Each point is reached from the start by the listed moves, each made 0, 1 or 2 times, or once backwards (-1), plus a little noise. Say if it took an odd or an even number of moves. Then give how often each move was made.
(in the rows, 128 means zero)

Moves:
(1): [176 108 137]
(2): [138 174 165]
Start: [121 142 136]
Points:
[ 81 208 165] -> even (-1, 1)
[166 121 142] -> odd (1, 0)
[ 63 117  90] -> even (-1, -1)

Moves:
(1): [156 131 130 125 141 127 126 125 128]
(2): [119 149 143 139 122 111 127 128 141]
(3): [136 130 145 105 112 139 118 126 145]
(4): [149 114 166 145 109 112 144 127 107]
(5): [118 116 140 122 144 129 149 116 139]
(6): [148 119 126 134 125 167 138 126 134]
(7): [120 122 113 131 125 115 142 124 135]
(8): [138 127 112 129 138 125 153 157 109]
(9): [131 116 130 131 133 129 120 134 136]
Start: [111 121 130 129 136 135 124 122 125]
Points:
[137 112 150 181  70 165 154 128 128] -> odd (-1, 1, 0, 1, -1, 2, 1, 0, 0)
[ 96 139 125 127 109 183 111  84 243] -> even (0, 2, 1, -1, 0, 2, 2, -1, 1)
[112 118 226  91 118 159  72  92 210] -> even (0, 1, 2, 0, 1, 0, -1, -1, 2)
[195 119 192  90  99 249  88  88 181] -> odd (1, 0, 2, 0, 0, 2, -1, -1, 0)
[103 105 145 104 134 131 149 104 159] -> odd (0, 0, 1, 0, 1, 0, 1, 0, 0)
[ 91  69 122 116 172 105 135 117 141] -> even (0, -1, 0, 0, 1, -1, 1, 0, 2)

Moves:
(1): [145 141 127 120 123 117 129 119 128 119 133 128 125 130 134 131 126 129
 134 134 135]
(2): [119 143 124 134 127 127 121 126 132 132 119 126 138 137 134 122 134 126
 118 124 128]
(3): [132 117 148 143 121 124 111 118 135 134 118 129 121 121 136 134 132 132
 131 120 131]
(4): [130 129 127 138 133 126 125 124 134 124 137 129 134 121 125 122 124 133
 123 128 125]
(5): [133 134 133 134 155 147 133 114 121 128 134 124 119 134 135 135 128 126
 132 124 121]
(6): [137 134 124 133 118 142 137 130 134 126 129 125 122 127 131 121 133 138
 128 131 130]
(7): [123 127 136 124 131 122 148 120 137 140 131 130 129 128 134 114 122 133
 137 134 121]
(8): [126 129 140 128 129 134 132 139 126 124 129 121 131 128 145 127 125 123
 128 133 126]
(9): [124 130 122 119 140 142 124 128 147 122 122 132 132 119 136 136 144 126
 137 131 121]
(10): [139 123 128 133 131 132 132 133 132 148 128 118 135 120 139 130 133 122
 131 129 128]
(11): [128 144 130 119 120 143 126 129 127 131 148 130 150 132 125 140 131 139
 125 124 125]
(12): [126 129 130 133 127 126 128 127 123 130 121 141 124 122 126 123 132 120
 130 130 129]
(13): [132 125 125 116 128 133 124 123 120 123 116 120 146 132 117 123 126 141
 129 132 143]
(14): [132 120 128 134 129 124 127 131 127 127 131 131 132 146 135 128 139 138
 136 135 121]
(15): [126 124 127 127 129 128 140 125 126 127 129 132 130 124 142 136 137 138
 114 135 135]
(16): [130 139 126 135 134 123 140 142 136 133 110 121 134 135 113 143 136 131
 119 116 116]
(17): [131 124 136 123 129 121 137 128 128 122 130 120 124 129 124 115 155 123
 121 135 130]
(18): [126 133 130 126 134 116 118 145 120 134 132 127 120 124 129 119 137 148
 124 128 135]
(19): [120 130 131 127 121 128 128 122 115 129 131 121 128 118 130 135 131 135
 142 132 126]
(20): [121 131 124 132 134 125 123 133 128 140 120 123 123 129 126 132 130 132
 121 159 129]
Start: [108 113 125 116 139 116 124 135 126 123 124 127 143 135 125 141 136 123
 142 126 122]
Points:
[166 149 153  65 132 176 183  66  50  85 169 126 179 142 157 183 208 193
 186 148 158] -> even (2, -1, 0, -1, 2, 1, 0, 0, 0, 0, 2, 2, 2, 1, 2, 0, 1, 0, 2, -1)
[109 140 162  88 108 161 152 125 109 138 151 126 154  89 205 139 159 121
 211 177 125] -> even (1, 0, 0, -1, 0, 1, 1, 2, 1, 1, 1, 2, 0, 0, 0, -1, 0, 0, 2, 0)
[ 83  77 224 166 158 151 174  69 100 146  87  94  78 112 219 110 182  92
 119 181 142] -> odd (-1, 1, 2, -1, 2, 1, 1, 2, -1, 0, -1, 1, 0, -1, 2, -1, 2, -1, 1, 1)
[167 108 113 122 128  80  86 164 128 129  65  99 170  92 164 160 244 219
 184 171 163] -> odd (2, 0, 1, 1, -1, 1, -1, 0, 2, 2, -1, 1, 2, 2, 1, 1, 0, 2, 2, 0)
[185  93 169 179 167  88  98 124 108 165 101 132  84  77 195 169 120 122
 113 157 179] -> even (2, -1, 2, 1, 1, 0, -1, 1, -1, 2, -1, 2, 0, -1, 2, 0, -1, 1, -1, 1)
[162 107  85 104 120 114 135  99 174 118 156 135 199 144 159 140 209 179
 116 249 158] -> odd (2, 0, 0, 2, -1, 1, 0, -1, 1, 1, 1, 0, 1, 2, 2, -1, 1, -1, -1, 2)
[127 113 104 141 166 140 159 194 137 151 101 101 112  91 151 172 174  88
 157 168  98] -> even (0, -1, -1, 0, 0, 1, -1, 1, 1, 2, -1, 1, -1, 0, 0, 1, 0, 0, 1, 1)
[105 181 131 131 207 145 129 142  90 147 168  64 158 111 215 180 153 110
 125 131 116] -> even (1, 2, -1, 1, 2, -1, -1, 2, 0, 2, 0, -1, -1, -1, 1, 0, 0, 1, 2, 0)

Moves:
(1): [140 137 115 149 135 122 122 123 131 127 126 132 132 136 131 130 125 117
 133 118 137 132 131 149 131 126 141]
(2): [123 146 146 139 135 135 140 134 122 131 125 133 134 136 129 146 127 135
 136 114 131 129 129 136 139 117 117]
(3): [129 131 141 112 127 130 130 128 134 129 142 125 134 133 126 134 128 128
 137 139 130 121 119 133 120 132 145]
(4): [122 125 129 140 124 123 123 127 132 132 143 126 130 126 136 131 116 139
 138 126 137 124 135 128 131 135 119]
(5): [136 122 136 134 128 129 118 128 130 120 129 131 124 139 126 121 136 115
 134 132 134 113 126 128 134 127 116]
(6): [125 136 128 130 124 138 144 123 143 113 128 125 126 120 127 122 137 138
 129 119 132 127 129 126 124 132 129]
(7): [125 116 130 134 129 126 132 132 131 128 128 129 124 128 129 125 125 123
 129 125 132 124 127 125 127 119 135]
(8): [130 133 126 136 131 136 124 136 123 144 117 128 132 123 122 118 124 131
 133 130 127 126 125 126 134 127 128]
(9): [119 142 140 127 131 129 134 134 141 127 143 133 131 144 116 132 121 138
 119 123 137 137 118 135 125 141 126]
(10): [123 135 133 135 131 136 132 124 121 138 136 114 144 145 136 131 143 134
 119 131 125 145 123 124 119 111 118]
(11): [133 131 112 124 129 130 132 134 125 129 138 137 124 125 134 121 132 130
 131 117 133 123 128 129 132 132 136]
(12): [111 127 126 142 131 128 129 107 113 137 128 145 126 130 122 118 135 136
 132 133 123 128 126 131 120 139 127]
(13): [124 133 131 121 113 131 125 135 130 129 134 130 141 120 116 126 129 121
 130 129 128 130 136 134 120 120 129]
(14): [126 124 132 130 116 140 123 147 145 124 128 140 121 137 143 138 133 115
 131 127 124 129 138 121 130 130 142]
(15): [132 133 129 132 122 123 135 124 129 128 128 131 133 122 141 125 122 126
 131 137 128 132 125 123 125 128 123]
(16): [134 119 123 135 129 133 124 127 133 121 128 136 126 128 128 135 126 130
 127 133 125 125 124 126 122 128 123]
(17): [129 119 130 132 132 116 127 134 124 132 130 138 126 112 127 152 147 121
 115 133 151 141 115 128 135 137 136]
(18): [136 123 138 128 122 122 130 117 135 133 121 133 145 136 131 126 122 137
 134 116 133 132 121 114 125 128 139]
(19): [119 126 124 121 134 127 129 123 144 133 127 137 130 134 134 130 139 124
 139 127 131 135 120 137 126 124 117]
(20): [134 121 128 120 122 125 125 131 133 128 127 139 134 129 142 121 124 137
 123 140 143 119 132 139 131 128 132]
(21): [123 124 130 123 138 148 125 127 124 125 127 126 136 129 130 131 125 115
 129 120 132 133 134 122 139 127 129]
(22): [134 133 133 127 137 121 133 136 115 116 122 124 129 129 115 136 119 146
 135 134 131 144 128 113 131 129 130]
(23): [138 119 136 130 129 127 139 131 127 136 126 135 136 127 137 122 122 134
 128 123 126 139 132 127 122 134 127]
(24): [122 124 125 128 122 129 116 128 128 115 131 130 134 120 127 115 134 136
 131 128 109 137 119 137 140 126 133]
Start: [121 139 143 117 119 141 131 128 135 124 144 123 142 128 118 115 135 116
 119 115 139 116 120 139 126 128 125]
Points:
[211 138 144 153 101 152 109 151 184  82 177 177 185 124 187 198 155  86
 158  89 249  87 100 143 166 143 223] -> odd (2, 1, 2, 1, 1, 1, -1, 0, -1, 0, 2, -1, 0, 1, 1, 2, 2, 2, -1, 1, 1, 0, -1, 0)
[145  61  67 204 127 105  66 126 162 106 199 218  60 189 187 127 151  71
 191 168 203  32 138 169 107 154 163] -> odd (2, -1, 1, 2, 2, -1, 2, -1, -1, 0, 2, 2, -1, 2, 0, 2, 0, -1, 1, 1, -1, 1, -1, -1)
[103 101 152  89 104  75  84 117 122 153 151 152 221 106  62 112 186 145
 110 195 175 168  35 208 100  94 226] -> even (1, -1, 2, -1, -1, -1, 2, 1, 0, 1, -1, 1, 2, -1, -1, 0, 2, 1, 1, 2, -1, 1, -1, 2)
[ 38 215 223 189 150 205 116 112  95 163 188 132 180 180  95 101 151 164
 130 113 113 131  81 198 178 156  81] -> even (0, 2, 1, 1, 1, 0, -1, 2, 2, 1, -1, 2, -1, 0, 0, -1, 0, -1, -1, 0, 1, -1, 0, 2)

Moves:
(1): [117 114 131 110 137 128 125 107 136 131 132 117 121 132 136 134 118 115
 137 118 134 123 112 114 133 129 128]
(2): [127 123 129 119 131 134 132 134 130 126 135 127 120 126 128 124 129 126
 133 119 124 126 134 130 126 137 138]
(3): [116 130 122 117 129 124 122 127 115 124 129 131 128 118 129 131 126 128
 134 135 132 130 135 129 128 123 124]
(4): [126 130 138 131 120 123 133 109 135 131 139 132 140 128 124 114 133 127
 144 117 120 125 147 138 130 127 142]
(5): [129 124 131 127 139 123 125 134 132 126 124 132 120 130 129 128 117 123
 128 136 123 132 129 122 124 133 118]
(6): [127 130 127 127 133 134 141 121 126 129 133 115 127 129 135 120 132 123
 129 120 133 114 124 141 135 116 138]
(7): [128 135 133 142 120 121 120 140 119 121 121 121 140 133 140 139 119 132
 132 132 140 127 112 131 121 132 119]
(8): [107 122 147 124 133 126 125 117 126 129 133 134 137 131 127 131 121 114
 136 133 122 133 116 110 120 107 127]
(9): [123 121 122 128 140 119 127 128 122 138 137 121 130 119 121 142 124 115
 135 128 131 127 121 134 130 125 126]
(10): [126 136 121 123 137 130 143 130 130 145 127 119 132 120 122 134 124 123
 122 129 133 125 127 125 119 129 132]
(11): [132 139 120 130 129 121 126 131 127 127 119 121 133 126 123 127 132 133
 131 135 131 123 122 117 125 126 125]
(12): [138 132 121 132 131 129 134 129 120 127 126 139 121 131 124 130 131 139
 129 135 130 138 141 111 137 129 135]
(13): [134 133 121 124 118 151 131 126 120 119 141 125 115 125 133 120 127 132
 124 131 130 125 139 137 134 131 134]
(14): [124 126 117 129 128 124 144 112 119 127 139 121 121 122 131 129 120 124
 136 133 110 140 126 136 125 134 124]
(15): [124 118 141 126 123 121 114 138 125 135 116 118 128 128 141 116 112 114
 151 128 111 144 114 146 115 143 139]
(16): [120 119 132 131 124 131 120 129 139 134 131 133 120 134 132 120 128 137
 128 116 123 125 130 119 133 125 125]
(17): [137 137 140 142 127 121 136 120 144 127 122 133 121 126 125 125 128 135
 122 133 127 116 119 140 123 131 133]
(18): [127 119 129 131 122 130 126 127 131 127 125 131 133 125 126 120 123 127
 133 122 124 133 124 126 128 123 124]
(19): [134 135 147 133 146 124 130 128 118 123 125 125 125 132 122 128 125 139
 110 127 124 128 138 116 132 123 141]
(20): [140 127 136 126 116 116 118 130 111 123 111 125 143 121 135 135 127 127
 149 137 125 127 132 124 112 106 121]
(21): [117 111 116 124 126 117 146 116 119 140 144 125 121 132 105 142 113 103
 123 126 128 135 115 124 133 120 118]
(22): [117 126 133 137 123 152 117 138 111 127 113 127 137 138 142 117 131 136
 139 143 137 128 108 122 127 130 101]
(23): [124 139 137 137 133 136 115 129 115 134 114 130 126 128 153 121 126 121
 125 116 124 108 119 120 111 123 138]
(24): [125 135 135 129 123 139 135 130 123 121 122 128 128 131 135 133 121 128
 125 131 117 121 138 123 127 133 136]
Start: [134 107 132 117 118 131 127 115 124 125 134 137 130 116 132 128 127 122
 125 133 124 121 136 137 129 137 139]
Points:
[193 194 122 188 113 149 139 132  18  70  70 156 108 110 175 100 112 215
  92 161  87 101 203  53 106 110 154] -> odd (-1, 0, 1, 0, 1, 0, 1, -1, -1, 0, 2, 2, 1, 2, -1, 1, 0, 2, 2, 1, 0, 0, 2, 1)
[ 63  70 130  84  88 110 110 117   7 155 100 131 179 102 149 148  93  29
 215 170  94 132 111 120  70  52  94] -> even (-1, 0, 2, 0, 0, 1, -1, 1, 0, 0, 0, 0, -1, 0, 1, 0, -1, -1, -1, 2, 2, 1, 1, 1)
[ 87  95 212 174 103  53 108  45 131 152 100 124 149 139 160 139  62  58
 180  88  79  22  66  99  76  95 135] -> even (1, 0, 0, 2, 1, 0, 1, 0, 1, -1, 2, -1, -1, 0, 0, 2, 2, 0, 0, 1, 2, 0, 2, 2)
[144 148 122  76 142 136  84 131  85 122  94 119 161  66 194 110 144  94
 171 113 152  38 156  84  60  29 150] -> odd (0, 1, 1, 0, 2, 2, 0, 1, 0, 1, 2, 0, 1, -1, -1, 0, -1, 1, -1, 2, -1, -1, 2, -1)
[137 113 115 193  62 191 117 163  96 114 147 149 177 175 100 119 145 203
  79 141 188 135 136 117 190 154  62] -> odd (-1, -1, -1, 1, -1, -1, 2, -1, 0, 0, 0, 0, 1, -1, -1, 1, -1, 1, 1, -1, 1, 2, -1, 0)
